Each wall is flat, endless, passes through zero and stands at right angles to its row. A trip goes straight from one point to another. Which walls does it cross, in order?

Walls:
(1): [-11  67  28]
(2): [25 34 -3]
(3): [-95 -38 -48]
Trips:
[-12 -43  37] to [ 40 -79  69] => 3
[30 -1 39] to [-50  -1 -31] => 2, 3, 1
[-12 -38  -8] to [-12   4  46] => 1, 3
[ 37 -31  79] to [ 19 -22 -67] => 3
[  4 -15  44] to [ 28  24 -19] => 2
[-20 -16  -6] to [ -1 -44  -3] => none
[-47 -24  13] to [50  7 12] => 3, 2, 1
[-41  24  24] to [ 69 -13 -60] => 2, 3, 1

Walls:
(1): [ 35 -46  44 -26  21  33 -21 -66 -47]
(2): [ 18 -59  16 -21 -37 -50 -30 -66 -82]
(3): [ 10 -48 -28  63  17  20  25 -47   0]
Trips:
[ 16 -30 -61  66  20  29  30 -37  -6] to [ 39  32 -18  -3 -27  12  37 -38 -65] => 2
[ 17  -5  77  14  45  21  10  21 -13] to [ 79  67 -10  32 -32  18  35  20  39] => 1
[ 10  15  -4 -25 -19  26 -14  32 -41] to [ 60 -48 -35   3   3   4  44   8  17] => 3, 2
[  0  13  22  -7  -6  -5 -17 -63  34] to [  1  30 -10 -35  41 -32 -34 -12 -23] => 3
[ 40   9   4  -2   7 -49  -5 -16   2] to [-21  53  57 -11 -21   6  47  31  49] => 1, 2
[ 80 -19 -30  -2 -22  -2 -13 -37  -8] to [ 83   9  57  -4  28 -28   5  -4  23] => 3
[-46  22 -17 -11  46  42  16 -19   0] to [  2 -15  -9 -20   9  29   0  -1  -9] => 2
[ 33 -17  -5 -14   0   1 -14   5  15] to [ -8  28  19  34  11 -46  13 -49 -22] => 3
[ 50 -54  -1 -19   0  -8  30  -1 -32] to [ 14  31 -18  -8 -16 -22 -25  29 -32] => 3, 1

Walls:
(1): [ 95  18  -9  13  -6  -6  -1  12  44 -16  15 -36   8  -5  -7   0  -8  28]
(2): [  3 -38  26 -23   5  10 -47  44   6  17  32  36   6  31   4  -6 -16 -24]
(3): [-46   5 -24  19  -4  28  40  27 -23  31   8   9   4 -29  19  19 -62 -51]
(4): [-30 -22  19  14 -78  50  11  -3  39 -55 -11  -6  -9 -21  -5   1 -22  42]
(5): [-11  20 -45 -54  10   3 -57   1 -33 -11   2 -11 -20 -26  -8  46   4 -17]
(6): [ 18   7  25  18 -18  24  -4  -7 -38  16   6  16  10  23 -18  32   0  -7]
Trips:
[-17  14  -9 -37 -16  14   5   7  -2  10  18 -15  -8 -18  -1 -16  26  -2] to [  5  25   4  17  -5  -2  -4   5 -26   1  -6 -26  -5 -11 -14  30 -41 -34] => 4, 6, 1
[ -3 -28  -4  -8 -15  -1  22  24 -41 -29  52  20  -7  50 -10 -73 -17 -49] to [-40  15  38 -52  68  16 -31  65 -26  13  -3 -19  17  48   7  15  -2  50] => 5, 3
[  1  22 -16 -72 -22 -34  -6 -11 -30 -13  33 -20  30   5 -54 -11  10 -25] to [ 14  24  49  33 -41   8 -31 -10 -26  22   6  12 -25  28  -7  37   1  28] => 1, 4, 5
[-35   4  54 -29  62  -1  50  -5 -23 -26 -33 -24 -16   6   6   0 -28  -4] to [ 15 -39  12 -48  19 -25  10  -7  21 -35 -34   4  12  33 -43 -27  16  33] => 3, 4, 1, 2
[ -9 -14 -12  16  45  28  45 -10  25 -34 -15  -4  -5 -20 -26  -5 -24 -52] to [-25 -66 -18  -9  -7 -10  49 -27  -6 -11   6  14  15   3 -11  -7 -25 -37] => 2
[-39  -6 -27 -59  31 -21 -31  30  -6   8 -35  -6  38 -18  -5 -10 -21  10] to [ 27 -10  21  11 -30   0   1  36   4 -30   0   3  27 -24 -37  52 -27   9] => 4, 1, 6

Walls:
(1): [-30   8 -29 -57  21 -13   6  -4  12  -5 -56   3  44  12   7  52  -2  60
  22 -17  49 -13  14 -45   9 -48  37  26 -42  69  31  33  20  -1  25  29
  -3  26  24  11  53  54  24 -15 -23 -27  23 -17]
(2): [-29   1 -28 -44 -19  -8 -46 -56  22 -29  26   2 -34 -54  65 -19  89 -16
  58  10  22  -7  40 -18  -5  37  31  23  -6  36 -43 -22 -12   0 -21  41
 -11 -13  15 -34  -8 -17  47   8 -10  84 -36  26]
(3): [ 42 -35  24   6  -7  34  13  25 -64  17  38 -15  21   1 -17 -13 -12  44
  38 -12   5  17  27 -29 -22 -53   4  26 -19  34  18  -2  18   4  51  15
  18 -16   8  21 -26 -32  42  42 -23  43  29  22]
(4): [ 35 -24   0  43  -9 -43 -11 -15  28  56 -22  35   2  29  31 -22  15  -6
 -30 -11  24 -19  42  25 -18 -38  27  21 -54   6 -49 -51  -5 -51 -83  22
   4   1   8  15 -31 -63  38  -3  41  -3 -36 -52]
(5): [ -4  23 -50 -10 -34  10 -13 -21   2  27 -15  49   9 -11  43  14 -41  55
 -20 -35 -13 -95  48   5  15  95 -38   4  22  -3  43 -29 -11  47  50  -9
 -38  18 -11  -6  43 -26  45  31  19  12 -40 -15]
(6): [ 18 -19   0 -78 -28   1   5 -25  22 -24 -39  13 -36  28   2 -25 -28 -13
  -4   3 -31 -12 -21  38 -34  28 -57 -10 -26 -21 -28  -9  -8 -30 -26  63
   7 -22  49  14 -20  -1  40  46 -22   2  -5 -16]
(7): [-21 -63 -10  -2 -41 -15 -14  11 -21  20  45 -33 -30  22   4  22 -22   6
 -52 -28  38 -14 -35 -21   9 -49  14  52 -50  -4  26  33  25   1  -9 -13
   5 -11 -43  22  29  14  -2  15  -1  59 -13  16]
Trips:
[-22 -28   0   7   8  31 -12  54 -30   0  61 -39 -35  53  18 -32 -33   0
  -9  40  52 -58 -26 -20 -56   3   8  -1  -5  -9  20 -11  50  -8  23  33
  14 -49 -24   4  21   1  24 -28  66 -23 -12  48] to [ 50 -14 -59  46  33   9 -32  -3  -9 -24 -23  28 -47  59 -37  17 -22  -5
  23  26   4 -16  19   9  16  -6  -3 -21  48  18   9  30  21 -24  15 -21
  29  15 -53 -35  -3  41  48  42  13  27  36  27] => 5
[ -5 -65  49  10  12  31  19  49  18 -28  53   2  18 -54   1  34  -8  10
  24  20 -70 -32 -14  28  30 -41 -12 -43 -42 -32 -38  -7 -30  48  -6  34
   9 -44  41  39  12 -63   3 -43  13 -22 -29 -69] to [ 28  79 -12   5 -18 -49 -29  -4  38  17 -26  -8  65  32   9  30  -2  34
   3  -9   6  54  16  27  45  50  19 -13 -35  28 -43  24  25  -1 -31   9
 -54  50  -2 -31 -36  -3  -7   6 -10  -5  34  18] => 3, 1, 6, 2, 5
[  5   9  15  25  -6  -7   1  15 -40   8 -18 -14  29  70 -61  16   6 -18
  36 -31   9   7   1 -43 -19  22   4  32  17   1  -8   1   0 -11  18 -29
 -18  15   3  19 -29  19 -10 -22  12 -50 -13  33] to [ -5  40  19  13   4   0 -13  38 -33 -31  36 -37  17  26  26  23  15 -12
  11  31  10  30 -33 -18  38  22 -62 -42 -19 -10  28  19  15   9 -16 -12
  74   7  44 -20 -21  14  -3 -14  -2  -1  21 -49] => 1, 3
[-35  -2 -19 -10   8 -19   6 -10 -20  42   3 -27 -26   2  32  15  79  26
 -29  -5   6  -5  31 -53  58  31   4  12  26  -6   1 -34 -56  34   2 -33
  23  32  27 -30  27 -17   7 -10  22 -48 -20 -30] to [-18 -53  11  10  -8  18   4 -19   0 -13  -1 -19  20  17   9 -46  11 -17
  26   5  24  33 -27 -56   1  25  29  15  -3 -23 -84  26  33 -20  -6 -11
 -21  13 -44 -18 -20  24  30 -20  -1 -33  28   1] => 5, 7, 1
[ 20 -14  -2  16  18  63 -16 -26  34  27 -22 -70   9  32 -13  22  20 -58
 -25  48  16  21  32 -58   1 -12 -27   9  23 -22 -67 -47 -25  70   2 -28
 -30  55 -31   6  10  -3 -10 -16  18  14  76   1] to [ 25 -33  10  12  -3 -59 -10  15   2  25   5 -18   4 -14 -13  21   2   3
 -51  51  20 -15 -27  -2 -16 -13 -34   9  90  -5  28  25 -10  -2   8  -7
  15 -19 -51  -8 -24 -41  -8 -11 -40 -57  26 -42] => 7
[ -3  -9  12  13 -27 -27 -42 -49 -10 -11 -44  30 -32  20   3 -31   1  17
   2  26  51  -3  -7   5  31  33  -5  -2 -85  25  -1  16  -6 -46  25  75
  16  47 -34   2  -8 -13  -5 -15  43  -7  -5 -73] to [ 17  42  25  -9   3 -22  39 -22 -39  34  15 -26   4  13 -24 -13 -20  24
 -19  12 -17   1  23  17 -27  28   1   8  15 -11  34  -3 -11 -43  14   3
  32   2   2 -25 -36   1   0  40  24 -29  88  34] => 7, 2, 3, 1, 5, 4

Walls:
(1): [ 45 -28  14 -54 -25  56 -49   7  47 -24 -46  -1  31 -25 -25   6  50 -49
 -36  13  -9  16 -33 -30  22  54   7 -43 -21  -7   4 -49  23 -19  51 -12
  36  -1   5 -15   2  27 -16  14  -3  52  51 -30]
(2): [ 32  25  -4  -9   2 -28  10  35  -6   2   8 -18 -24 -29   1 -22  -7  29
 -19 -24  18  58 -29  50  -8  18   4   7  41  23   9 -19 -32  19 -22  10
  45  40   4  -2  27   7 -21  30 -45   3 -64  -1]
(3): [-29  17 -32   8  -8 -27  20  19   6  22  23  -7   8 -31   1  24  16 -59
 -23 -50 -22 -73 -16  31  37  38 -10 -51  42  -3  -1  -4  23 -13  16  46
 -15 -21  16  17  19  -4 -36 -24  16  51  10 -12]
(4): [-41 -39  28 -18 -56  19  30  10  -4  29   7 -73 -11  33 -57  18  -5 -13
 -25  10  11  42   2  38 -23   5  21  25  11  27  13 -19  33  30   5 -19
  17  14   8 -19  44   6  38 -41 -20  40 -18  -6]
(5): [-12  31  -3  10  12 -28  10 -14  37  10   3  14  -3 -53   8 -22   9 -58
 -16  46  40  -4 -16 -11  -8  40  -1   4  95  -4 -13 -13 -68 -44  19   3
   2 -13   0 -37  41  24   4  64 -28 -36 -32  11]
Trips:
[ 40  60 -26   9 -35   2   9 -19  16 -15 -12 -15 -29 -24 -34   0  48 -10
  17 -33   0   0 -26 -19 -42 -16  53  -2 -34  -8  -1  35 -19 -51   1 -11
  -9  24  -3 -20   9  20  73  50 -33 -19   3 -17] to [-14  -2 -14   5  24   4  -2  13  14  -9 -36  21  18  14  -5 -17  10  82
  48  11  26 -13   5   3  14  63 -59  -1 -71  39 -11 -41 -18   2   9   4
  46  14 -38 -23  43 -28 -17  16   7 -41  12  26] => 5
[ 35   3 -26  12  10  39  79   1  40 -30 -63  52   1 -12 -14 -15   7  17
 -26   4  31  14 -30  18   3 -33 -12 -60  -8   1   2  20   1 -57  -7 -14
 -33  19 -16 -49   1 -24 -13 -26  22  11  20 -26] to [-49 -13   5  22  25 -13  14 -19  -3   6 -24 -10  -8 -22  16 -26  22   6
 -36 -17 -12   3 -20  11   6 -22  34 -50   2  21 -37  -6  31 -63 -35 -20
 -11  -5  -7  -3  38   4 -12   1   3 -15  66 -22] => none
[-10   6 -20  32   2   2   0  -5   1 -11  -1  20  15  37  16 -25  47  17
  -8 -10  37 -31  33 -18 -17 -16  22  -5 -29 -21 -21 -27 -35 -14 -38  29
  22 -39 -41  24  14 -27 -12 -22   6 -59   6 -21] to [ 15   2  15  23  -9  24 -12 -28  26 -15  52 -17  38 -47 -13 -23 -18  -5
 -10  39  46  29  29   5  11 -27 -72 -27 -45  -2  42 -17 -11 -19 -12 -16
  -3 -24 -21   2  13 -23 -43 -34  26   4 -35  29] => 5, 1
[ 30 -67  37   1 -39  -8 -47   2  48  26  26   6  49 -14   4  27  25  48
 -58 -11  20  54 -12  12  35  15  -4  -1  -5  -3   6   2  43  55   9 -16
  29  -8   3  -6 -13  -7 -33  -5  53 -10  22  23] to [ -7 -25 -21 -23  27   6  -7   1  71  36   5  33  25  21  20   0  18  28
  -8 -13  30 -40  18 -87   2 -20   2  -6 -27 -21  12  67  14   8  42   5
   0  17  12 -24 -20  -2 -46  43  10  19  19   4] => 2, 4
[  3  -3 -35 -16  46   0 -16   3 -63   4  39 -13   3  -8  12 -19  38  28
   5  31  -2  27 -24 -49 -22  30  15  -6  -9  20 -10 -16   2  12 -24  25
  -6  34 -32 -24  15 -21  27 -11 -22   9 -76  17] to [  7 -20 -24  11   0 -25 -55  34 -17  21  21 -24 -19  12  22 -32 -16  37
  -6 -23  40   6   6  -9  25  51  12  36 -20 -20  -2 -10  25  30   6  13
   4  -4   0 -76  49  28  15   2  -3 -28  36  24] => none
[ 34 -14  25  25 -59  -3 -25 -33  10   0  65  -3 -18   9   1  41  13  -9
  -6 -22  -2  12  30  -2 -31  23   4 -27  42  34  -6 -41  37   6  18  30
  -7   5 -23 -32   9  -7   4   1  22  10 -28   6] to [ 40 -30  21  16  18 -42  21   5 -25  43 -20  10  17 -21 -51 -68   1  -2
 -22   3  -4  32  41 -34 -30  27 -19  42  50  19  64  -3  -2  23 -42 -11
 -51  17 -38  17   7  22  40  -7  41 -25  48  15] => 1, 3
